Rows are points. Examples show where two turns around zero, p and q, send a point. Write where each new point lands after one turn and then the other. Backwards means that the second turn is done in reverse. Each puzzle has new turns, and all numbers are rounded.

Turn p:
[ 0.43 -0.13] => [-0.30  0.33]
[-0.05  0.27] => [-0.10 -0.26]
[-0.38 -0.15] => [ 0.40 -0.07]
Turn q:
[0.47 0.14] => [-0.27  0.41]
[-0.12  0.09] => [-0.05 -0.14]
[-0.35 -0.24] => [ 0.33 -0.27]
Where do these land?
p, then q: [ 0.06 -0.31] => [-0.32  0.02]
p, then q: [-0.37  0.33] => [0.41 0.28]
p, then q backwards: [ 0.31 -0.02] => [0.24 0.19]

Turn p:
[0.18 0.33 0.39] => [ 0.09 -0.20  0.50]
[ 0.07 -0.14 -0.01] => [-0.14 -0.04 -0.06]
[-0.14  0.48  0.10] => [0.42 0.04 0.28]
[-0.12 -0.49 -0.27] => [-0.30  0.19 -0.45]
[ 0.15 -0.36 -0.42] => [-0.20 -0.12 -0.52]
[-0.13  0.19  0.21] => [0.12 0.11 0.26]
Turn q:
[ 0.07 -0.48  0.12] => [ 0.33 -0.31 -0.20]
[-0.44 -0.06 -0.40] => [-0.07 -0.26  0.53]
[-0.53  0.13  0.22] => [0.30 0.27 0.43]
[0.35 0.06 0.00] => [-0.18  0.03 -0.31]
[ 0.16  0.15 -0.01] => [-0.16  0.10 -0.11]
[0.40 0.20 0.08] => [-0.22  0.18 -0.35]
Where do these land?
p, then q backwards: [-0.14  0.20  0.46] => [-0.48  0.20 -0.06]
p, then q: [ 0.31  0.19 -0.24] => [ 0.05 -0.39 -0.19]
q, then p: [-0.11 -0.15 -0.45] => [-0.38  0.31  0.05]
p, then q: [-0.15 -0.21 -0.27] => [-0.31 -0.08  0.19]
q, then p: [ 0.09 -0.02  0.50] => [ 0.26 -0.42 -0.12]

Turn p:
[0.17 0.46 0.31 0.00 0.29 0.18] => [-0.13  0.31  0.23  0.21  0.43 -0.24]
[-0.32 -0.05  0.02 -0.07  0.17 -0.18] => [-0.35  0.02  0.00 -0.13 -0.09  0.16]
[-0.09  0.00 -0.30 -0.25 -0.44  0.21] => [ 0.10 -0.28 -0.17  0.31 -0.39 -0.18]
[ 0.05  0.23  0.23  0.01 -0.46  0.14] => [ 0.24  0.21  0.21  0.26 -0.27 -0.24]
[-0.01 -0.34 -0.07 -0.26  0.22 -0.23] => [-0.14 -0.11 -0.22 -0.02  0.06  0.46]
[ 0.43  0.48  0.40  0.19  0.15 -0.13] => [ 0.16  0.63  0.12  0.04  0.42 -0.19]
[-0.13  0.00 -0.42 -0.10 -0.22 -0.17] => [-0.04 -0.14 -0.39 -0.05 -0.31 -0.09]
[-0.09 -0.78 -0.18  0.47  0.28  0.17] => [ 0.17 -0.64  0.21 -0.60  0.15  0.34]
Turn q:
[ 0.20 -0.14  0.36  0.05  0.04 -0.51] => [-0.03  0.15  0.19 -0.62  0.06 -0.08]
[ 0.05 -0.32  0.33 -0.10  0.20 -0.25] => [-0.19  0.23  0.19 -0.40 -0.01  0.21]
[-0.33  0.13 -0.22  0.07 -0.23 -0.12] => [ 0.24  0.00  0.17  0.26  0.26 -0.16]
[ 0.10 -0.02  0.31  0.48  0.18 -0.06] => [-0.34 -0.16  0.26 -0.24 -0.19 -0.27]
[-0.05  0.08 -0.61 -0.08  0.03  0.16] => [ 0.41 -0.16 -0.06  0.41 -0.17  0.15]
[ 0.67 -0.25  0.45 -0.23 -0.21  0.13] => [-0.29 -0.16 -0.53 -0.61  0.09  0.23]
[-0.31  0.52 -0.33 -0.11  0.09  0.31] => [ 0.17  0.15 -0.19  0.66 -0.16 -0.23]
[-0.32  0.00 -0.29 -0.08 -0.11  0.35] => [ 0.04 -0.07 -0.04  0.53  0.11  0.15]
Where do these land?
q, then p backwards: [-0.16 -0.15  0.22 -0.10 -0.38 -0.37] => [0.27 0.06 0.15 0.33 0.43 0.01]
q, then p: [-0.14  0.04 -0.27  0.03 -0.38  0.31] => [ 0.13 -0.23  0.03 -0.44  0.25  0.07]
p, then q: [ 0.12  0.03 -0.36 -0.20  0.60  0.06] => [ 0.07  0.13  0.43  0.30 -0.36  0.34]
p, then q: [ 0.24 -0.16  0.20 -0.09 -0.27  0.03] => [-0.13 -0.31 -0.21 -0.14 -0.10 -0.13]
p, then q: [ 0.44  0.09 -0.36  0.25  0.78 -0.31] => [ 0.35  0.48  0.04  0.30 -0.71  0.39]
q, then p: [-0.29 -0.17  0.22  0.13 -0.17  0.22] => [-0.32 -0.08  0.27 -0.26  0.04  0.05]
p, then q backwards: [-0.20  0.32  0.36 -0.02 -0.17  0.06] => [-0.36  0.15  0.10  0.11  0.36 -0.08]

Turn p:
[-0.19  0.33  0.05 -0.22 -0.12  0.08 -0.24 -0.37] => [ 0.33 -0.22  0.18  0.33 -0.06  0.29 -0.12 -0.04]
[ 0.20 -0.58 -0.24  0.21  0.29  0.12  0.35  0.72] => [-0.42  0.26 -0.50 -0.65  0.33 -0.42  0.10  0.01]
[-0.26  0.12 -0.06  0.16  0.18  0.25  0.27  0.26] => [-0.25 -0.15 -0.29 -0.29 -0.03  0.17 -0.26 -0.03]
[ 0.03  0.42  0.10 -0.10  0.34  0.15 -0.65  0.01] => [ 0.42  0.04 -0.34  0.40 -0.17  0.14 -0.11 -0.50]
[ 0.44 -0.43 -0.32 -0.04 -0.36  0.10  0.05 -0.27] => [ 0.10  0.09  0.49 -0.25  0.43 -0.12  0.42 -0.04]
[ 0.29  0.15  0.11  0.14 -0.42 -0.31  0.33 -0.30] => [-0.15  0.19  0.56 -0.02 -0.28  0.17  0.27  0.25]
[ 0.06  0.02  0.37 -0.15 -0.34 -0.01 -0.06  0.06] => [-0.12  0.23  0.10  0.37  0.13  0.16  0.02  0.17]
[-0.30  0.18  0.32 -0.12  0.51  0.06 -0.11 -0.15] => [ 0.18 -0.06 -0.15  0.20 -0.24 -0.08 -0.60 -0.13]
[-0.17  0.06  0.16  0.22 -0.28 -0.22 -0.24 -0.31] => [-0.11 -0.24  0.30  0.42 -0.19 -0.02  0.13 -0.04]
[-0.10 -0.28 -0.50 -0.10  0.21 -0.22  0.31  0.36] => [ 0.03 -0.14 -0.36 -0.53  0.07 -0.30  0.15  0.34]
Turn q:
[-0.08  0.10 -0.22 -0.13  0.40  0.11  0.30  0.03] => [-0.08  0.30  0.20 -0.13  0.27  0.05  0.20  0.28]
[-0.01  0.35 -0.22 -0.45  0.09  0.03 -0.04 -0.06] => [-0.32  0.38  0.01  0.06  0.22 -0.24  0.10 -0.12]
[ 0.10  0.31  0.31  0.14 -0.16 -0.20 -0.27  0.72] => [ 0.08 -0.27 -0.56 -0.36  0.17  0.16  0.18 -0.52]
[ 0.25 -0.19  0.46 -0.11 -0.06 -0.37 -0.22  0.21] => [ 0.05 -0.45 -0.19 -0.23 -0.27 -0.28  0.25 -0.23]
[ 0.20 -0.12  0.11 -0.01 -0.21  0.16 -0.31  0.70] => [-0.23 -0.48 -0.26 -0.42  0.19  0.13 -0.17 -0.33]
[ 0.20  0.19 -0.19  0.20  0.17  0.37  0.02 -0.18] => [-0.19  0.18  0.30  0.14  0.02  0.41  0.02 -0.05]
[-0.29 -0.38  0.37  0.13 -0.43 -0.12  0.42 -0.62] => [ 0.51 -0.31  0.07  0.68 -0.23 -0.27 -0.13  0.42]
[-0.35 -0.22 -0.02  0.17  0.07  0.07 -0.09 -0.40] => [ 0.04  0.13 -0.04  0.21 -0.33  0.06 -0.20  0.40]
[-0.02 -0.04 -0.60  0.07  0.12 -0.06  0.19 -0.40] => [ 0.14  0.51  0.46  0.05 -0.05 -0.03 -0.24  0.14]
Where do these land?
q, then p: [-0.01  0.17  0.05 -0.41  0.02 -0.24  0.00  0.43] => [ 0.40 -0.11  0.00 -0.24 -0.22 -0.23 -0.10  0.32]
p, then q: [ 0.07  0.17  0.31 -0.39  0.21  0.02 -0.69 -0.14] => [ 0.20  0.10  0.36  0.08 -0.40  0.51  0.02 -0.46]
p, then q: [-0.33 -0.01 -0.21 -0.49  0.02  0.03  0.03 -0.09] => [-0.21 -0.24  0.22 -0.48 -0.08  0.08 -0.01 -0.11]
q, then p: [-0.11  0.07  0.13 -0.20 -0.26 -0.20  0.26 -0.20] => [-0.13  0.12  0.04 -0.12 -0.36 -0.24  0.23 -0.04]
p, then q backwards: [ 0.09 -0.78 -0.03  0.89 -0.07  0.13  0.24 -0.13] => [ 0.69 -0.09 -0.18 -0.92  0.14  0.12 -0.23  0.23]
p, then q: [ 0.25 -0.11  0.06  0.19  0.05  0.35  0.23 -0.02] => [-0.28  0.20 -0.18  0.24 -0.06 -0.15  0.20  0.13]
p, then q backwards: [-0.03  0.28 -0.16 -0.17  0.26 -0.30  0.15 -0.06] => [-0.17 -0.30  0.07  0.28  0.11 -0.30 -0.09 -0.09]
p, then q backwards: [ 0.25  0.14 -0.17 -0.22 -0.16  0.01 -0.47 -0.09] => [ 0.09  0.37  0.19  0.25 -0.07 -0.20  0.34 -0.08]
q, then p: [-0.17  0.08  0.02  0.80 -0.08  0.21  0.25  0.29] => [ 0.13  0.31 -0.06 -0.32  0.49  0.16 -0.07 -0.62]
